Every row gives one point. The window is the flat piece filled in between its corners: a triangle in 3 columns, a solid with four corners in 4, and so on. A path goes straight from each point to the next, and from the last back to the first. After which points does the path pass through the window?

Window (4 x 4):
-30 -37 12 8

-24 21 -58 7

0 -13 40 -19

-4 -61 5 15
Path:
(1): -36 -26 -11 -29
(2): -8 10 8 36
(3): 10 8 19 19
(4): -8 -39 22 -39
(5): -16 -26 -25 -4
(6): -11 -17 -17 29
(7): -14 -62 39 25
(8): 17 -95 25 -17
(9): -15 -67 14 -8
(10): -5 -17 32 29
(11): -4 12 -1 34
(12): -16 -16 -50 -36
Through the window after points: 5

Window, 6 rows:
-44 13 -15 9 77 -34

-38 -59 -73 69 -18 -26

8 -14 37 37 25 -22

-30 -62 54 32 34 -24

-3 -50 0 -11 -24 -37

-41 40 58 -77 -72 5
Path:
(1): -12 -23 24 -32 -3 43
(2): -11 -1 -34 -20 -14 21
(3): -49 10 18 -4 -13 -53
(4): -28 -39 18 57 18 -59
(5): -7 -80 -49 33 93 16
(6): -35 6 42 -39 17 30
(7): -44 6 -41 24 -38 -86
(8): -47 8 50 17 -55 -52
(9): -23 -29 29 -28 -43 8
(10): -3 -56 7 30 4 -7
(11): -64 -2 12 -7 -4 -95
(12): -50 44 48 -59 -86 -51
Through the window after points: 6, 10, 12

Window, 8 rows:
-93 -31 35 15 48 44 -28 2

-46 3 25 19 26 33 -95 -5

66 -9 0 -50 19 42 -20 -33

-76 22 -17 21 43 25 -40 -45

24 -2 62 2 -43 39 0 -29

10 -34 -33 -73 -34 -11 4 -11

-50 -11 41 55 47 -18 -36 -23

42 33 11 -80 -8 32 6 34
Path:
(1): -34 13 -39 39 20 -5 15 39
(2): -15 9 33 45 43 70 -10 28
(3): -42 2 36 3 27 22 -60 -27
(4): -63 12 26 -26 21 2 -38 -35
(5): -45 -17 -1 47 16 30 -20 6
(6): 18 -26 -48 6 -7 33 -14 -10
(7): -59 -6 75 -60 42 15 -24 -13
(8): -5 4 33 -92 7 23 -11 -42
(9): 10 -15 -20 -19 -19 23 -17 9
(10): 32 -14 -7 26 -7 48 -5 4
(11): -34 24 18 -91 37 -19 -6 -46
(12): -21 -20 54 -47 19 33 -38 -59
Through the window after points: 6

Window:
-5 8 -6 10 -28 2 25 -13

4 -4 -20 -6 -10 35 12 2

18 36 4 -4 23 28 -35 -30

-16 -17 -7 8 12 -12 15 21

-24 -26 39 22 3 20 -11 41

48 35 5 -27 10 4 -47 -11

15 -7 57 -38 15 -9 48 -13

-20 -56 -25 -56 -40 7 9 -53
Path:
(1): 49 -36 14 -3 -9 29 -6 -36
(2): -16 -5 -5 -26 -13 5 25 5
(3): -28 -1 11 -95 -20 -14 38 -33
(4): 33 -8 -2 1 2 11 -4 -29
(5): 15 -10 12 19 11 14 1 20
(6): -36 34 26 -3 11 5 -21 16
(7): -10 24 13 -7 0 22 -4 -1
(8): 32 -18 15 7 14 8 11 17
(9): 31 -15 11 2 2 3 16 -17
(10): -21 1 27 -39 10 4 30 10
(11): -49 -13 -8 -21 -15 -11 15 5
(12): 34 -30 6 9 -16 13 14 -7
(13): 19 -55 10 14 5 13 -25 19
(14): -54 22 35 7 0 12 21 31
(15): -30 12 5 -12 -17 4 -4 21
(16): 20 -39 13 20 11 42 7 1
Through the window after points: 9, 13, 15

Window:
-32 27 26 52 17 18 47 -78 -15

-7 -45 58 5 -3 -6 40 -21 -11

4 11 95 53 26 -10 -26 -57 -27

-42 -19 -18 -31 46 -59 14 26 51

38 43 59 64 -40 13 24 -71 4

38 7 7 42 52 -33 59 -30 -8

-12 -89 -77 -25 80 -39 -33 8 43

-6 -24 -39 -56 30 -49 -4 11 -26

17 12 11 -8 43 29 26 17 -1
Path:
(1): -2 21 57 52 9 -32 7 -11 -15
(2): -39 0 33 39 3 -32 25 8 -30
(3): 52 -15 26 -42 35 16 35 -62 21
(4): -12 4 67 -60 29 23 32 -68 12
(5): 21 0 -26 30 17 -22 6 21 -14
(6): -56 -36 21 61 3 -31 -75 4 3
(7): 39 26 -10 -46 63 -9 77 -15 13
(8): 5 -33 31 -28 58 5 -33 -73 -25
Through the window after points: 4, 8

Window (9 x 9):
-22 -39 37 5 -95 22 37 -13 0

-8 -16 -34 -57 -70 75 51 -21 -38

69 53 -8 26 21 -68 -18 0 28

10 5 1 -26 8 -24 81 -18 3

54 -5 10 41 74 -33 -11 17 41

13 39 2 1 58 -14 -14 -61 -17

-5 14 47 -22 -52 30 36 34 -30

-7 -8 -11 2 32 -62 -30 13 -2

16 14 -13 76 32 -45 14 17 -10
Path:
(1): 58 14 19 -7 21 -61 -18 -35 -18
(2): -21 49 -13 19 8 34 31 11 17
(3): -32 23 0 13 -2 26 72 2 49
(4): 46 -30 24 9 -49 -33 -15 11 -38
(5): 25 -22 6 5 59 -36 6 -8 -86
(6): -12 8 -12 8 4 -49 -23 12 37
(7): 3 10 -5 4 -6 23 22 -3 31
(8): 18 -6 12 -20 -25 -5 15 -12 -26
(9): 29 -17 0 -17 -17 13 55 -3 -26
(10): -50 36 -29 -42 -17 3 37 -39 28
(11): 1 25 -10 9 10 1 36 3 37
(12): 60 -24 5 15 19 -55 -25 -33 -32
(13): 43 -10 2 2 25 -32 9 6 -34
(14): -3 50 -6 8 11 -24 26 1 36
(15): -46 52 0 16 -36 -10 15 2 38
(16): 65 -61 16 -19 6 -10 28 13 -39
Through the window after points: 1, 5, 9

Window (11 x 11):
37 -38 -13 24 22 39 -49 -24 11 16 13

-54 -23 51 -6 8 10 60 42 7 -24 -18

8 -7 -32 -13 -11 31 -86 -35 -19 45 5

-5 15 -51 12 16 -13 -15 -57 0 -27 13

-31 18 1 33 4 -9 64 48 16 16 -14

-2 15 32 -2 -2 -6 36 64 -2 -26 18

7 9 26 2 7 -41 14 -27 20 4 -9

-19 -6 -1 5 51 -43 12 23 -11 -4 -8

17 -28 -3 33 -23 17 -54 4 -20 -6 -33

10 -15 -22 -18 1 -15 66 22 -13 0 -16

4 -54 0 36 -26 9 -61 -26 -30 26 36
Path:
(1): -17 -35 -15 -24 12 -46 -23 10 35 0 6
(2): 14 10 21 34 11 52 50 1 -32 1 2
(3): 16 7 35 31 19 -8 23 -10 -43 -12 23
(4): -33 -39 -41 -5 -6 -20 -8 26 44 -3 -35
(5): 9 -34 -46 -16 -27 0 -95 14 25 3 -18
(6): 0 5 19 25 14 24 14 -42 -53 37 22
(7): 19 -21 14 52 3 12 1 -27 -35 7 12
(8): -15 -29 -20 -25 -23 -10 -36 24 7 13 8
(9): -6 -32 -1 0 -32 -36 -16 -3 37 -12 26
(10): 8 2 2 33 28 13 13 -6 -37 -6 -25
(11): 22 17 23 4 7 30 20 -12 -51 33 -19
(12): -3 -13 -16 5 -7 -2 -9 0 9 2 3
Through the window after points: 5, 7

Window, 11 rows:
8 61 53 -39 -14 25 2 -21 14 -37 13

20 -30 30 -30 2 -5 -7 -35 2 53 -95

8 8 36 22 33 -4 -24 -33 -55 -27 -19

32 26 5 -4 15 -3 25 -32 11 21 -23

17 -31 2 17 2 -24 -16 51 4 -42 -21

-17 -18 -6 19 -4 -10 27 51 -5 -18 -1

20 22 26 38 -23 11 8 -44 -14 -24 1

20 -16 22 5 6 -4 -13 2 -33 -15 25

-13 17 4 4 12 34 9 12 43 -14 35

-17 4 -52 -8 7 19 -8 17 3 -8 19

-10 -27 -2 3 18 -36 -14 -32 -19 -8 -12
Path:
(1): 39 -19 20 -22 2 32 14 -11 -31 -51 31
(2): 6 -14 13 -9 17 11 19 -5 -14 -45 29
(3): 3 17 2 13 8 2 -20 -10 -12 3 -15
(4): 4 33 -4 41 17 -38 -26 -4 -12 15 -40
(5): 23 -4 27 -48 -1 28 37 -34 16 -19 15
(6): 18 -36 -50 26 14 -4 15 -39 -17 -72 -18
(7): 1 8 33 9 9 -6 -14 9 -16 25 -5
(8): 2 -8 13 12 6 -13 -11 10 -7 1 -7
Through the window after points: 2, 4, 8
